Each wall is flat, endless, passes through zero and stands at right angles to its row. A trip goes straight from one point to another. List the walls that it crosses, first one first.

Walls:
(1): [.04 -.52]
(2): [.16 .51]
(3): [.11 -.22]
(4): [-.23 .44]
(5): [.70 -.03]
Trips:
[-.32 .35] to [-.55 .79] => none
[.68 .01] to [-.17 -.26] => 2, 5
[-.10 -.11] to [.17 -.19] => 5
[.68 .63] to [-.20 .24] => 5
[-.50 .74] to [.52 .94] => 5

Walls:
(1): [.36 .37 -.94 .21 -.09 .11 .06 .03 -.25 -.35 -.32 -.36]
(2): [.07 -.04 -.28 -.23 .22 .60 -.10 -.30 -.09 -.26 .13 -.15]
(3): [.31 .20 .41 -.30 .21 .25 -.14 .54 -.51 -.20 -.31 -.28]
(4): [-.37 .30 -.10 -.09 .20 .62 .47 .49 .11 .30 -.51 -.21]
(5): [.25 -.02 -.12 .08 -.52 .72 .34 -.16 .27 .67 .34 .29]
(6): [-.14 -.19 -.10 .30 -.22 -.19 .52 -.17 .45 .64 .14 .74]
(7): [-.18 .57 .17 -.29 -.29 -.63 -.21 .43 -.47 .04 -.45 .05]
(8): [-.31 -.46 -.20 .41 -.48 .02 -.47 -.10 .29 -.02 -.16 .38]
Trips:
[-.44 .29 -.10 -.05 -.13 .03 .35 -.31 .48 -.14 .46 .48] to [-.30 .03 .15 -.34 -.01 .08 .20 -.61 -.22 .36 -.32 -.37] => 4, 8, 7, 6
[.19 .27 .15 .28 -.51 .18 -.20 .08 .29 -.22 .63 .26] to [.13 .44 .29 -.37 -.51 .58 -.03 -.27 -.33 -.64 .52 .19] => 2, 6, 3, 8, 1
